Each row of a before or after table is a point. The points were changed in one or more steps. Then noise was added and the rows were shuffled. The steps act on columns, c1 being the first. Write out the steps. A step turns or swaps two columns, mirrors them in a line or flattens them onto one, adds a multiple of one to another, or multiplies or shifts one. Angles are multiples of 10 degrees, from the lower column toward the higher: turns from -170 to 170, lines from 10 to 170 but not 90. Use the fewest steps. Two steps may share a column if one is a turn and the other turns, adds or multiplies; they go together, in the order done. Otherwise the lowest column goes first.

Before (8 x 2):
[[  7 -59]
 [-37 -16]
 [ 22  -5]
 [-23   8]
 [ 22 -30]
 [-33 -11]
 [ 14  -5]
 [-48  12]]
After (8 x 2):
[[-12  21]
 [-20  46]
 [  7 -13]
 [ 58   3]
 [  8  39]
 [  6  35]
 [  9 -21]
 [ 34 -16]]
Steps: mirror c1 and c2 in the line at 140 degrees

Before, 13 rows:
[[ 19  25 -24 -17]
 [-15 -10  52  25]
 [ 20   7 -18  -9]
 [ 17   7 -14 -22]
 [-10  26  -9 -19]
 [ 20  15  -6 -40]
 [-20  -6  14   0]
 [-30  -9  36  10]
 [ 10  25   3 -16]
 [-36  -9  29  28]
 [-25 -15  32  -3]
 [  8  13 -19 -31]
 [ 14  35  -4 -23]]
After (13 x 4):
[[-11 -30  42   9]
 [ 23  20 -29 -16]
 [  9  18 -20  -7]
 [ -8 -37  40  31]
 [ -6 -22  16   1]
 [ 19  20 -20 -40]
 [ 36  11  -7 -18]
 [ 27 -13 -14 -20]
 [  3  17 -20 -17]
 [ 25  13   1 -15]
 [ 13   9 -28 -31]
 [-12 -17  61  25]
 [-17 -26  32  -3]]
Steps: swap c1 and c2; add 0.3 times c4 to c3

Before:
[[-26  -3 -17 -28  -3  -6 -10 -18]
 [-10 -21 -18  -9  18  -9 -19   7]
 [  2  -3 -11 -24  -7 -41  11 -18]
 [-35  13   5 -18   1 -40  -1   0]
 [ 26  56  34  15  20  27  16  -6]
 [ 21  24  39  29  31  22  38   5]
 [-29  -2  -5  -7 -20   0  -8 -39]
 [ -7  28   1  11   9 -18  13   7]
 [-10   2  23  18  31  11  12  10]
 [ -7  27 -12  27  30  -2  11   4]
 [ 10  -2  14  -2 -44 -18 -18  -6]
 [ 13  13  14  33  10  10  42  23]
 [ -5   0  13  14   5  -9 -19 -44]]
After:
[[ -2   0 -27  23   4  44   8  -6]
 [ 12  21  11 -44 -31 -16  61  19]
 [  2  55  -6 -35 -34  -4  26  42]
 [  8  -3   8 -19   3  31 -13  36]
 [ 25  15 -27  -1  28  42  -3 -13]
 [-42  -3 -16 -13  19  19 -52  -4]
 [  3   0  -6   6  38  20 -21  31]
 [ 22 -20   3  22  -1  -1  -2 -20]
 [ 15  -4 -24  28  24  11 -15  10]
 [ 16  26  12  -8  -2  19  21  -3]
 [ 29  -2   3 -32 -14 -11  34  -2]
 [ -1  14  35 -25 -16 -16  50 -10]
 [ 29  26  47  -1 -13   7  34   0]]
Steps: add 0.7 times c5 to c7; turn c1 and c5 by -130 degrees; add -0.5 times c2 to c8; turn c6 and c8 by 150 degrees; turn c3 and c4 by -120 degrees; multiply c3 by 1.6
